Each row of a before or after table is a point. One or more steps were done to the points. Then noise was added and the rows were shuffled. The steps act on columns, c1 being the first. What was done? A step turns or swaps two columns, mirrors them in a line or flattens them onto one, adds a multiple of one to another, or multiplies or shifts one. Angles are multiples of 10 degrees, from the lower column toward the higher: turns from -170 to 170, lines from 10 to 170 but not 90. Use the fewest steps. Two steps may share a column if one is a turn and the other turns, adds or multiplies; they go together, in the order done. Otherwise the lowest column goes first.

Before:
0.022, -0.075, 0.004
-0.006, 0.004, -0.054
0.053, -0.076, -0.005
0.021, -0.017, -0.028
0.020, -0.004, 0.027
-0.042, -0.007, -0.014
0.006, 0.034, -0.013
-0.044, 0.067, 0.026
-0.053, 0.093, -0.003
-0.034, -0.011, -0.044
-0.034, 0.049, 0.032
-0.100, 0.039, -0.021
After:
-0.077, 0.040, -0.025
0.053, -0.025, 0.012
-0.025, -0.002, -0.052
0.004, -0.034, -0.032
0.029, 0.024, -0.066
-0.017, -0.015, 0.013
0.109, 0.013, -0.039
0.094, -0.045, -0.019
0.036, 0.025, -0.042
0.078, -0.037, 0.004
0.005, -0.001, -0.082
-0.053, 0.057, -0.020
Steps: turn c1 and c2 by -150 degrees; shift c3 by -0.020

Before, 9 rows:
0.050, -0.071, -0.035, -0.009, 0.004, 0.014, -0.086, -0.015
-0.076, -0.007, 0.056, -0.082, 0.095, 0.002, 0.011, -0.010
0.018, 0.019, -0.035, -0.026, -0.018, 0.072, -0.009, 0.026
-0.032, 0.001, 0.072, -0.117, 0.048, -0.020, -0.049, -0.006
-0.018, 0.001, -0.042, -0.033, -0.041, 0.006, 0.036, 0.031
0.063, 0.022, -0.084, -0.052, 0.004, -0.004, 0.019, 0.019
0.074, -0.092, 0.013, 0.010, -0.002, 0.042, -0.040, 0.049
0.015, 0.050, -0.081, -0.015, 0.008, -0.023, -0.007, 0.063
0.010, -0.010, -0.091, -0.060, -0.006, 0.027, -0.005, 0.067
After, 9 rows:
0.073, -0.059, 0.014, -0.004, 0.001, 0.045, -0.044, 0.074
0.014, -0.009, -0.083, -0.018, 0.009, -0.025, 0.000, 0.016
0.067, -0.002, -0.086, -0.044, 0.006, -0.006, 0.035, -0.001
0.014, -0.036, -0.091, -0.055, -0.003, 0.025, 0.018, 0.042
-0.033, 0.006, 0.072, -0.126, 0.049, -0.019, -0.004, -0.008
-0.017, -0.015, -0.047, -0.017, -0.040, 0.004, 0.045, 0.019
-0.077, 0.004, 0.059, -0.075, 0.097, 0.001, 0.037, 0.001
0.017, -0.006, -0.035, -0.028, -0.018, 0.072, -0.002, 0.006
0.049, -0.023, -0.036, -0.038, 0.006, 0.016, -0.079, 0.022
Steps: flatten c2 and c8 onto the line at 130 degrees; turn c4 and c7 by -20 degrees

Before, 12 rows:
0.010, -0.056, -0.032, -0.056, -0.045, -0.005, 0.013, 0.067, 0.082, -0.065, 0.045, -0.034
0.022, 0.035, -0.040, 0.048, -0.036, 0.019, -0.027, 0.015, 0.068, -0.075, -0.027, 0.052
-0.068, -0.025, -0.025, 0.056, -0.030, 0.001, 0.013, 0.047, 0.090, 0.018, 0.038, 0.015
-0.010, 0.041, 0.056, -0.032, 0.042, 0.036, -0.028, -0.034, 0.037, 0.024, 0.052, -0.025
-0.026, -0.023, 0.075, 0.014, -0.018, 0.082, 0.038, -0.053, 0.014, -0.012, -0.053, 0.038
0.032, -0.072, -0.018, 0.044, 0.064, 0.071, 0.034, 0.012, -0.026, 0.023, -0.014, 0.053
0.045, 0.001, 0.032, 0.054, 0.006, -0.022, -0.054, -0.027, -0.008, -0.038, 0.043, 0.012
0.062, -0.044, -0.027, -0.019, -0.054, -0.029, -0.043, 0.021, 0.087, -0.013, -0.008, 0.055
-0.016, -0.075, -0.024, 0.001, 0.031, 0.114, -0.039, 0.055, -0.022, 0.043, -0.017, 0.056
-0.045, 0.034, 0.003, 0.012, -0.003, 0.050, -0.026, 0.076, 0.030, 0.055, -0.050, -0.009
-0.057, 0.001, 0.046, -0.043, 0.029, 0.043, -0.056, 0.036, 0.088, 0.004, -0.067, -0.022
0.023, 0.024, 0.072, -0.060, 0.063, 0.055, -0.029, 0.071, -0.004, -0.054, -0.001, 0.043
After:
0.044, 0.012, 0.031, 0.050, 0.006, -0.026, -0.045, 0.026, 0.010, 0.035, 0.040, 0.016
-0.061, 0.016, 0.049, -0.043, 0.027, 0.039, -0.062, -0.017, -0.094, 0.003, -0.073, -0.022
0.014, 0.011, 0.064, -0.063, 0.061, 0.056, -0.027, -0.072, -0.006, 0.054, 0.003, 0.044
0.018, 0.001, -0.036, 0.046, -0.048, 0.025, -0.039, 0.001, -0.069, 0.071, -0.021, 0.058
0.057, 0.001, -0.034, -0.013, -0.053, -0.026, -0.037, 0.004, -0.087, 0.015, -0.010, 0.050
-0.027, -0.001, 0.074, 0.012, -0.020, 0.083, 0.036, 0.055, 0.000, 0.013, -0.051, 0.039
-0.048, 0.003, 0.005, 0.012, -0.010, 0.046, -0.023, -0.066, -0.042, -0.071, -0.053, -0.009
-0.062, -0.010, -0.030, 0.052, -0.038, -0.003, 0.014, -0.027, -0.090, -0.011, 0.035, 0.014
0.017, -0.005, -0.035, -0.055, -0.051, -0.004, 0.015, -0.044, -0.093, 0.053, 0.044, -0.031
-0.008, 0.007, 0.053, -0.025, 0.043, 0.039, -0.039, 0.043, -0.025, -0.026, 0.053, -0.030
0.034, -0.006, -0.010, 0.044, 0.070, 0.063, 0.036, -0.019, 0.022, -0.023, -0.007, 0.054
-0.019, 0.007, -0.022, -0.004, 0.032, 0.115, -0.027, -0.061, 0.012, -0.036, -0.015, 0.057
Steps: flatten c2 and c7 onto the line at 100 degrees; turn c8 and c9 by -170 degrees; multiply c10 by -1

Before (11 x 20):
-0.123, 0.016, -0.024, -0.052, -0.014, 0.007, -0.016, 0.028, 0.055, -0.037, 0.057, -0.010, -0.032, 0.026, 0.007, -0.004, -0.024, 0.198, -0.044, -0.050
-0.001, 0.022, -0.040, -0.028, 0.055, -0.005, -0.011, 0.043, -0.031, -0.070, -0.071, -0.004, -0.031, -0.028, -0.020, 0.039, 0.091, -0.043, -0.086, 0.019
0.001, 0.018, -0.052, 0.017, -0.013, 0.021, -0.020, 0.007, -0.020, 0.006, -0.021, -0.009, 0.025, 0.104, -0.014, -0.010, -0.020, -0.042, -0.021, 0.030
-0.023, -0.011, -0.023, -0.001, 0.055, 0.014, 0.098, 0.026, -0.035, 0.001, 0.046, -0.022, -0.022, -0.046, 0.016, -0.034, 0.022, -0.045, 0.003, -0.045
-0.022, -0.007, -0.029, -0.052, -0.034, -0.077, 0.060, 0.007, -0.024, 0.021, -0.010, -0.055, 0.001, -0.022, -0.005, -0.023, -0.019, -0.022, -0.082, 0.037
0.004, 0.047, -0.012, -0.007, -0.015, 0.010, -0.014, 0.021, 0.072, 0.014, 0.026, -0.045, -0.033, -0.046, 0.009, -0.040, -0.028, -0.022, 0.009, 0.002
-0.129, -0.010, 0.050, -0.013, -0.014, -0.018, 0.006, 0.035, 0.013, -0.003, 0.045, 0.041, -0.021, -0.015, 0.036, -0.022, 0.044, -0.010, -0.037, 0.033
-0.024, 0.000, -0.033, -0.012, 0.047, -0.078, 0.012, -0.010, -0.048, -0.034, 0.052, -0.017, 0.037, -0.032, 0.016, -0.035, -0.020, 0.012, 0.005, 0.034
-0.002, -0.016, -0.005, -0.030, 0.014, 0.026, -0.017, 0.031, 0.049, -0.023, 0.010, -0.055, -0.035, 0.045, -0.006, 0.036, -0.014, -0.029, 0.018, 0.036
-0.078, 0.006, 0.179, 0.017, -0.014, -0.002, -0.023, 0.044, -0.035, 0.042, 0.049, 0.067, -0.018, -0.005, -0.008, 0.082, 0.063, 0.056, 0.010, -0.060
-0.017, 0.038, -0.018, 0.009, -0.033, 0.014, 0.075, -0.068, -0.049, 0.033, -0.095, -0.039, -0.010, -0.047, 0.033, -0.010, 0.012, -0.013, 0.015, 0.025
After (11 x 20):
-0.020, -0.006, 0.037, -0.053, -0.033, -0.056, 0.111, 0.006, -0.023, 0.006, -0.009, -0.055, 0.003, -0.022, -0.005, -0.024, -0.055, -0.023, -0.082, 0.037
-0.078, 0.006, 0.069, 0.017, -0.015, -0.035, -0.334, 0.044, -0.035, 0.058, 0.049, 0.067, -0.019, -0.004, -0.009, 0.082, 0.054, 0.059, 0.010, -0.060
-0.016, 0.037, 0.055, 0.007, -0.032, 0.008, 0.107, -0.067, -0.050, 0.039, -0.095, -0.037, -0.011, -0.047, 0.033, -0.012, 0.016, -0.012, 0.014, 0.024
-0.024, -0.011, 0.072, 0.002, 0.053, 0.003, 0.138, 0.027, -0.035, 0.010, 0.047, -0.024, -0.021, -0.047, 0.015, -0.036, 0.024, -0.047, 0.002, -0.046
-0.129, -0.011, 0.030, -0.015, -0.014, -0.038, -0.080, 0.033, 0.015, 0.007, 0.046, 0.040, -0.020, -0.016, 0.034, -0.023, 0.029, -0.009, -0.036, 0.032
0.001, 0.017, -0.042, 0.016, -0.013, 0.026, 0.069, 0.007, -0.021, 0.005, -0.021, -0.010, 0.027, 0.103, -0.014, -0.009, -0.007, -0.044, -0.021, 0.032
0.000, -0.016, -0.018, -0.028, 0.015, 0.030, -0.006, 0.033, 0.049, -0.023, 0.011, -0.054, -0.033, 0.045, -0.006, 0.035, 0.000, -0.028, 0.017, 0.037
-0.125, 0.018, -0.025, -0.053, -0.015, 0.017, 0.025, 0.030, 0.056, -0.042, 0.058, -0.011, -0.032, 0.026, 0.006, -0.003, -0.019, 0.198, -0.046, -0.051
-0.002, 0.023, -0.030, -0.029, 0.055, -0.050, 0.058, 0.043, -0.032, -0.047, -0.071, -0.006, -0.028, -0.029, -0.021, 0.038, 0.076, -0.045, -0.086, 0.018
0.005, 0.046, -0.017, -0.006, -0.015, 0.023, 0.006, 0.019, 0.071, 0.007, 0.026, -0.045, -0.034, -0.045, 0.010, -0.040, -0.020, -0.023, 0.009, 0.004
-0.023, 0.001, -0.007, -0.011, 0.047, -0.058, 0.069, -0.009, -0.047, -0.051, 0.052, -0.016, 0.036, -0.033, 0.016, -0.035, -0.057, 0.010, 0.002, 0.032
Steps: turn c3 and c7 by -60 degrees; multiply c7 by 2; turn c6 and c17 by 30 degrees; add 0.3 times c17 to c10
